Rows are points. A path goes straight from each point to the next, and from the last back to the first. The post is the endless flat space through its rows: a point in 2 columns, a line in 3, a plane in 4, and so on, so that a path can go around it. How many times does the path go around the post? Going back the other way cancels.

Post (2 x 3):
[[  7 -19   1]
 [ 10  23 -15]]
Path:
[[-19 -18 -21]
 [-25   7  -1]
 [  9  -7  16]
 [ 25 -29  13]
 [  8 -17 -46]
 [-10  25 -56]
 [ -4   7  -4]
 [-19 -18 -10]
 [-19 -47 -40]
 [-14  39 -17]
 [  1  27  13]
 [ 33  33  17]
 [ 28 -22  30]
 [ -4  -9  27]
 [ 16  37   0]
 [ 21   7   6]
 [  9  60 -16]
 [-23  10 -16]
 [ -3  -4 -49]
 [ 25  14 -23]
 [ 31   8  31]
 [  8  24  37]
 [-17  30 -15]
 [  6  45  26]
 [ 21  25  17]
 [ -2  32  14]
 [  0  31 -29]]
Times around: 0

Post:
[[-30  60 -45 -17  21   1]
 [  6  -9  11  -6  -3   3]
 [-13  -5   1   7 -18   2]
 [  9   8 -31 -55   1  25]
 [-30  -6  -1 -11  -5   1]]
Path, 26 rows:
[[-23  48  12  -3  20 -29]
 [ 13 -34   0  24 -39 -17]
 [-12  18 -51  12  -1  17]
 [ -9 -14   7  13 -27  20]
 [ 54   7  -3 -39  -6  26]
 [ 19   5  33   1 -33   4]
 [-19  39   5   8  -4 -27]
 [ 11 -34  -6 -24 -10  -1]
 [-24  46 -14  36  26  -6]
 [ 12  32  11  -3  18  15]
 [-16  18 -11 -53 -23  14]
 [  4 -25   1 -52 -24  26]
 [  1  18  25   5  26 -30]
 [ 24  27 -12  25 -22 -22]
 [ -5   1 -33 -50  13  12]
 [-37  12 -17  17  -3  22]
 [ -9  16 -13 -55   8  23]
 [-27   3   1 -12 -50  -1]
 [-36  16 -43 -57  10   1]
 [ 54 -29  21  33  10   3]
 [-27 -20 -26 -40  20  30]
 [-18   2 -26  -5  -1   8]
 [ 21   0  -8 -51  11  29]
 [-40  38  -7 -53  29  11]
 [-36   5  20 -38  31  11]
 [-38   7 -12 -56   4  24]]
Times around: 4

Post, 8 rows:
[[-30  -9   7 -18  33  20 -14  34  17]
 [ 10 -11  10  12  27 -19 -12   7  -5]
 [ 51  -6   6  10   4 -36  12  24  17]
 [ 11  12 -12   9 -21 -20  16  -1  -1]
 [ 24  18  15  -1 -29  -5  21 -16  -8]
 [  6  -5   0 -45  -5  38 -25  16  33]
 [ -2   5   2  18  31 -24   3 -10   8]
 [ 28  26  -8  -2   5 -21  23 -13 -17]]
Path, 24 rows:
[[-60  10 -32   0  26  22 -10  -6  14]
 [  4 -11  10  -9  18  -7  21  10  32]
 [-24  -2  -2 -23  33 -14  -6  16  35]
 [ 23  27  37   6   3 -23   9 -10 -38]
 [ -6  40  -8 -15  52 -32  39  -7 -12]
 [-21  -1 -19   9  29 -19   6  16 -26]
 [  7   9 -33   0  27 -12  15  32  17]
 [-18   7  15 -26  -6  51 -16  35 -23]
 [ 59 -10  17  19   4 -35  30   3 -14]
 [ 14  -8  29   7  43 -34  12  10 -44]
 [ 30  -7   7 -30 -26  10  -2   3  13]
 [-35 -16  30  55  -1 -15  20  -8  -9]
 [  7 -16 -21  -4  13 -19 -19   7  25]
 [-25  43  14   1  -9  -2  18 -35 -12]
 [ 24  16   7   1 -20   7 -17 -27  16]
 [ 26   3  18  -5 -37 -13   9  50  -6]
 [-28  17  13 -13  33 -14  16  23   8]
 [-17  25  -4  31  27 -22  -9   6 -21]
 [  7  22 -26 -52  27  -8   9  -2   4]
 [ 14 -23  22 -12  -2  -5   3  42  42]
 [ -2 -13   2  -9  -7 -29  -4  26  10]
 [-20 -12 -52 -17  53 -18   0   9  34]
 [  9  16 -19  24 -36   0  18  10  -7]
 [ 11  26  -2  -8  27   2   2  -4   6]]
Times around: 0
